Each row of a before or after table is a point. The points were changed in one or more steps. Then noise was added and the rows were shuffled. The steps act on columns, c1 being the first. Name the steps. A step turns or swaps two columns, mirrors them in a line or flattens them onto one, adds a multiple of one to another, or multiplies or shifts one. Angles are multiples of 10 degrees, from the lower column toward the higher: turns from -170 to 170, lines from 10 to 170 but not 90. Use the fewest steps. Two steps may share a column if one is a turn and the other turns, adds or multiplies; they go together, in the order done. Otherwise the lowest column goes first.
(in the rows, 128 means zero)

Before, 11 rows:
[[117 168  84]
 [155 110 178]
 [ 80 142  91]
 [111 150  98]
 [ 63 117  78]
 [134 183 132]
 [109 159 149]
 [174  47  36]
 [148 114 218]
 [ 98 168 119]
 [117  92 141]]
After, 11 rows:
[[116 100 107]
 [134 151 123]
 [127 124 116]
 [141 158 108]
 [122 122 167]
 [149 176 125]
 [132 138 113]
 [127 123 150]
 [115  95 134]
 [107  72  92]
 [138 148 135]]
Steps: flatten c1 and c2 onto the line at 70 degrees; multiply c3 by 0.4

Before (9 x 4):
[[111 100 141 143]
 [104  89  98 165]
 [ 90 180  84 154]
 [106 110  84  74]
 [185 155  99 105]
 [ 94 156 137  79]
 [103 150 168 134]
 [191 169 148 110]
 [186  82 193 117]]
After, 9 rows:
[[102 155 187 148]
 [150 155  98 122]
 [187 180 136 233]
 [133 104 105  97]
 [172 110 148  49]
 [ 66 169 154 170]
 [122 148  82 168]
 [163  90 135 105]
 [ 43  79 116  48]]
Steps: turn c1 and c3 by 140 degrees; add 1.5 times c2 to c4

Before:
[[113 182 117 198  91 132]
 [126  48 119 145 155  96]
 [174 168 107 130  86 171]
 [135 159 138 147 142 134]
 [161 111 204  79 105 123]
 [169  97 184  81  88 113]
 [146 113 205 110  95 105]
 [117 160 101 174 164  82]
 [203 147 172  93  61 104]
 [153  50  81 185 150 111]
 [ 83 163  61 162 117 115]]
After (11 x 6):
[[155  92  57 170 118 123]
 [166 131  95 151  99 106]
 [133 146 153  51  98 131]
 [ 83 210 168 159 161 112]
 [128 185 183 177 165 100]
 [ 77  99  45  90  99 172]
 [129 117  71 174 105 115]
 [ 92  92  89 134  77 103]
 [124 130 110  84 151 131]
 [117 144 224  79 171  84]
 [121 133 226  74 131 112]]
Steps: turn c1 and c3 by -140 degrees; add -1.5 times c6 to c3; turn c2 and c4 by -130 degrees; shift c5 by 10

Before (9 x 8):
[[153 102 140 112 137 174 127 125]
 [124  98 139  99 118  98 123 146]
 [136 115  97 105 151 139 104 119]
 [119 116 117  91 146 157 151 140]
 [ 98 110 153  91 105 131  99 113]
 [121 132 132 141  60 171 107 111]
 [135 101 128  58 118 100 140 113]
 [109 139 151 150  86 132 122  80]
 [126 176 163 145  70 162  96 106]]
After:
[[ 93 156 155  98 163 154 136  91]
 [122 161 154 119 176 139  97 173]
 [119 133 169 117 208 101 157 160]
 [154 155 142 122 196 116 176 116]
 [127 104  87  89 126 156 168  74]
 [132 147 194 109 182 121 100  92]
 [115 124 112 127 118 142 170  82]
 [108 131  96 121 151 133 133   7]
 [136 126 166 137 210 151 141 102]]
Steps: turn c2 and c3 by -150 degrees; turn c3 and c4 by 60 degrees; shift c5 by 60; turn c6 and c7 by 100 degrees; multiply c8 by 2.5
